Rows are points. Each copy is the shape, with its points in the same order, turned, moved and blurred by noise. Is it also mirrored, or only turned?

Shape, 5 rows:
[[ 3.6  2.5]
 [-6.1 -0.5]
 [ 2.8  6.2]
 [-1.1  2.2]
 [-3.0 -3.5]]
Copy 1:
[[ 1.7 -3.2]
 [-4.8  4.7]
 [-0.6 -6.0]
 [-1.6 -0.3]
 [-0.3  5.5]]
Copy 1 is: mirrored
Copy 2, 5 rows:
[[ 5.5  0.5]
 [-3.8  4.2]
 [ 7.2  3.7]
 [ 1.6  3.1]
 [-3.4  0.4]]
Copy 2 is: only turned
Copy 3:
[[ 3.3  4.8]
 [-7.1  3.3]
 [ 2.8  8.1]
 [-1.6  4.0]
 [-4.4 -0.4]]
Copy 3 is: only turned
Copy 4:
[[ 3.9  1.1]
 [-5.2  6.5]
 [ 6.6  4.1]
 [ 0.8  4.2]
 [-6.3  2.2]]
Copy 4 is: only turned

Shape (7 x 4):
[[ -1.2  -7.4   6.9   4.3]
 [ -6.8   3.5  -4.9  -1.5]
 [ -3.9 -11.3   0.3   1.2]
 [ -2.1   2.5   2.1  -0.5]
 [  3.5   1.7   2.8  -0.1]
 [ -0.6   3.6  -1.2   0.4]
 [  0.8   2.6   4.4  -3.3]]
Copy 1 (7 x 4):
[[ 1.5 -7.4  4.5 -2.3]
 [-0.7  6.8 -5.8 -1.7]
 [-3.6 -8.4 -1.7  0.6]
 [ 2.1  3.9  1.7 -1.0]
 [ 5.4  2.0  4.0  3.0]
 [ 4.2  4.9 -0.7  0.8]
 [ 1.4  4.3  5.5  1.4]]
Copy 1 is: mirrored
Copy 2 (7 x 4):
[[-3.4  9.1  7.3  1.6]
 [-6.1 -1.7 -7.1 -1.4]
 [-3.2 13.1 -1.7  2.0]
 [-3.0 -0.5  0.6 -2.7]
 [ 3.3 -0.8  3.1 -1.9]
 [-1.7 -2.3 -1.2 -0.5]
 [ 0.6 -0.5  1.1 -5.8]]
Copy 2 is: mirrored

Shape:
[[-0.4 -1.4 -0.3  3.3 -0.2  3.5  0.5  0.2]
 [-6.8  0.9 -0.2  2.2 -2.7  4.5  2.4  1.3]
 [-0.5 -1.6  5.0 -3.8 -4.8  0.9  2.7  5.2]
 [-1.0  0.0 -1.3  3.1 -3.7  5.5 -2.1 -1.9]
 [ 1.9  2.5  2.3  0.0 19.0 -1.9 -1.4  4.9]
 [-1.1 -2.3  0.1  5.8 -4.2  3.7  1.5 -7.7]
 [ 0.3  2.7 -0.2 -5.7 -0.1  3.9 -0.9  3.1]
 [ 3.1  2.4  0.1  3.8 -0.1 -7.8  2.9  3.3]
 [-3.6 -0.8 -0.8  0.5  1.5  5.3 -1.7  5.1]
 [ 2.0 -3.4 -1.7  4.8  3.2  2.0  3.9  4.9]
 [ 1.6 -4.2  2.1  4.9 -5.0  4.0  0.1  4.3]
 [ 2.0 -4.7  2.4 -2.0 -3.2 -8.3  0.2  0.8]
 [ 1.9 -4.0  0.4 -9.8 -2.7  3.9  2.6 -0.3]
 [ 1.9  2.3  7.5  2.7  6.2  5.1  4.0  4.9]]
Copy 1:
[[-2.8  0.1 -0.4  3.2  1.4  3.0 -2.4 -0.7]
 [-7.8  0.3 -2.1 -1.4  0.4  5.1 -1.7  2.0]
 [-5.5  0.0  7.4 -0.6 -4.5  0.3 -4.2  2.5]
 [-4.4 -0.3 -4.3  3.9 -2.4  2.9 -2.5 -1.0]
 [ 8.1  1.3  4.8 -3.3 15.1 -1.2 -9.2 -0.4]
 [-6.7 -1.4 -3.3  4.6 -0.8  4.2  1.9 -6.8]
 [ 0.8  1.3  1.1 -3.6 -3.5  1.8 -6.6  2.1]
 [-0.3  1.2  3.7  1.0  3.7 -5.8  4.2  1.9]
 [-2.8 -0.6 -0.8  0.9  1.6  4.1 -6.1  4.3]
 [-0.2  2.2  4.0  5.1  4.8  4.8 -0.5  2.8]
 [-6.1  0.7  2.7  8.0 -2.2  2.0 -2.3  2.6]
 [-0.9 -6.5  7.4  0.9 -2.0 -5.0  2.0 -0.3]
 [ 0.7 -2.8  6.0 -2.7 -8.0  5.9 -4.4 -2.0]
 [-3.5  7.3  6.0  0.7  6.0  1.5 -7.5 -0.9]]
Copy 1 is: only turned
Copy 2, 14 rows:
[[ -4.0  -4.0   1.6  -1.2   1.1   1.7   0.5  -1.8]
 [ -7.6  -1.8   4.9  -1.8  -3.5   0.9   4.5  -0.1]
 [ -1.0  -2.3   3.3  -6.0  -1.3  -1.7   0.4   8.1]
 [ -2.6  -4.9   4.2  -2.8  -0.2   0.6   2.0  -4.7]
 [ -7.1   4.7  -9.0   4.3  15.9  -1.3   1.6   2.8]
 [ -1.2  -3.4   4.4  -2.6  -3.1   7.4  -0.7  -6.0]
 [ -0.9  -2.0   0.3  -6.1   3.5  -4.1   6.3   2.4]
 [  2.5  -1.7   0.4   7.2   1.8   1.5   1.6   5.0]
 [ -7.6  -3.4   0.2  -2.7   1.2  -3.7   2.4   0.6]
 [ -5.7  -7.4  -2.8   2.1   2.9   3.1   0.5   2.8]
 [ -3.4  -8.1   4.3  -1.6  -0.6   0.2  -2.7   2.3]
 [  6.2   0.0  -2.4   0.7  -2.9   0.3  -3.0   5.4]
 [  1.7  -2.9  -2.2 -11.5  -0.6  -0.6   3.7   3.1]
 [ -7.7  -0.9   3.0  -1.8   9.7   3.4   0.5   6.0]]
Copy 2 is: mirrored
